Rows are points. Each copy is the shape, with its points in the same order, stretched, turned, moved and blurred by noise. Some copies are also mirrored. Which?
In the rows, zero is written as 128.

Shape (7 x 3)
[[132 107 160]
 [ 77 131 119]
 [129 109 141]
 [175 135 127]
 [112 102 111]
 [ 47 120 124]
 [158 132 119]]
Copy 1 (7 x 3)
[[121  95 153]
 [ 78 141 103]
 [121 105 130]
 [178 134 144]
 [119 113  94]
 [ 43 128  89]
 [160 139 131]]
Copy 1 is: only turned
Copy 2 (7 x 3)
[[139  83 106]
 [ 77 136 105]
 [137  95 114]
 [176 134 129]
 [108 104 134]
 [ 50 121  95]
 [154 131 132]]
Copy 2 is: mirrored
Copy 3 (7 x 3)
[[143 122 124]
 [105 187 120]
 [127 128 117]
 [104  84 131]
 [110 152  90]
 [114 218 112]
 [102 103 123]]
Copy 3 is: mirrored

Shape (8 x 4)
[[145 105 172 130]
 [117 121 173 177]
 [148 157  92 216]
 [144 155 103 124]
 [ 89 117 110  99]
 [ 98 154 123 117]
 [150 118 150 117]
 [ 98 117 109 100]]
Copy 1 (8 x 4)
[[125 100 163 113]
 [120 116 171 176]
 [177 136 104 215]
 [141 143  96 128]
 [ 89 110  84 137]
 [ 99 146  98 144]
 [134 111 142 102]
 [ 98 108  85 128]]
Copy 1 is: only turned
Copy 2 (8 x 4)
[[128 121 181 113]
 [ 81 152 177 121]
 [ 73 147 109 192]
 [147 146 112 141]
 [132 142 108  75]
 [133 171 122 100]
 [146 123 160 119]
 [135 138 110  82]]
Copy 2 is: only turned

Shape (10 x 6)
[[115 131 142 161 115 128]
 [102 142 125 139  83 113]
 [111 125 115 102 128  94]
 [178 181 132 122 145 153]
 [102 124 142 162 118 107]
 [163 153 170 118 121 170]
 [159 150 118 118 136  86]
 [210 154 122 121 130 167]
 [126 132  87 114 163 107]
 [122  71 172 164 134 163]]
Copy 1 (10 x 6)
[[133 107 103 126 117 141]
 [125 135 124  97  91 130]
 [126 139 169 135 109 113]
 [111 173  92 127 197 116]
 [129 107 115 133  89 140]
 [137 133  91  93 193 101]
 [123 184 133 151 127 113]
 [149 191  84 113 211 110]
 [128 152 162 155 140 141]
 [200  62  97 124 151 124]]
Copy 1 is: mirrored
Copy 2 (10 x 6)
[[114 116 119 148 110 129]
 [ 76 137 112 139 108 152]
 [ 74 134 135  99 139 132]
 [149 195 114 129 149 105]
 [100 101 127 137  97 126]
 [165 158 113 131 146 143]
 [100 154 109  89 123  99]
 [155 185  76 127 175 104]
 [ 79 150 138 112 157  96]
 [150  56 120 153 143 135]]
Copy 2 is: only turned
Copy 3 (10 x 6)
[[153 116 121 141  93 153]
 [176 132 138 112  92 153]
 [159 117 110  85 137 150]
 [141 108 109 156 179  81]
 [165 114 113 130  84 172]
 [116 108 152 169 149 115]
 [185  88 101 104 164 125]
 [116  86 127 146 168  54]
 [140 122  66  90 158 110]
 [ 76  89 138 161  68 165]]
Copy 3 is: mirrored

Shape (14 x 8)
[[124 137 139 146  98 115 106 127]
 [160 157 118 174 134 101 144 131]
 [114 115  88 183 120 167  99 108]
 [106 124 136 140 141 123 139 109]
 [ 95 133 174  97  96 110  90 142]
 [102 160 143 158 135 116 158  93]
 [142 127 132 121 135 127 120  85]
 [137  86  98 155  76 145 157 103]
 [ 93 124 124 114 117 115 104  69]
 [106  65 104 173 122  79 131 113]
 [112 119 134  89 102  51 127 131]
 [132 117 132  99 132 121 132 115]
 [103 159 121 118 143 140 146 126]
 [106  99  30 127 120 122 159 173]]
Copy 1 (14 x 8)
[[134 134  86 133 101 101 135 140]
 [145 121  93 136 103 192 153 150]
 [124 131  39 135 171 129 102 153]
 [158 124 115 153 133 116 106 124]
 [145 155 128 127  94  33 126 127]
 [155 132 120 183 104 139  97 120]
 [174 134  96 124 136 123 137  96]
 [ 99  85  65 143 151 125 135  97]
 [174 124  87 138 121  68  86  97]
 [161  43  82 149 132 106 112 159]
 [164  93 135 111  67  76 121 114]
 [160 129 125 113 138 111 130  94]
 [138 157 138 138 132 132  91 116]
 [ 86  82 110  86 161 151  80 142]]
Copy 1 is: mirrored
Copy 2 (14 x 8)
[[145  83 113 111 134 114 143 154]
 [133 108  93 150 172  84 118 136]
 [116 100  56 135 129 185 106 151]
 [133 133 107 141 104 118 127 125]
 [148  84 170  90 105 105 180 161]
 [130 128  68 160 105  95 148 138]
 [114 135  97  91 112 119 110 116]
 [193 129  61 123 133 154  97 124]
 [130 124  95  87  60 126 110 150]
 [179 107 126 146  96 121  61 124]
 [187 128 186  92  96  60 109 164]
 [140 150 136  96 114 112 118 121]
 [126 162 107 146 117 116 151 152]
 [197 193 138 161 142 147  68 187]]
Copy 2 is: mirrored
Copy 3 (14 x 8)
[[130 123 130 125 113 100 105 144]
 [164  90  74 132 100 122 117 133]
 [179  97 134 114 162  75  70  91]
 [102 127 109 121 154 112 125 126]
 [ 79 151 163 140 130  96 135 179]
 [105 131  83 159 143 104 125 111]
 [145 157 109 100 138  99 127 121]
 [147 130 127  81 100 155  73  91]
 [102 173 149  99 144  63 131 104]
 [ 90  95 123  42 113 106 102 122]
 [ 62 143 135  86  77 120 175 158]
 [116 148 120  98 132 131 145 140]
 [120 120 118 168 158 125 149 117]
 [133  44 147  99 109 175 145  84]]
Copy 3 is: mirrored
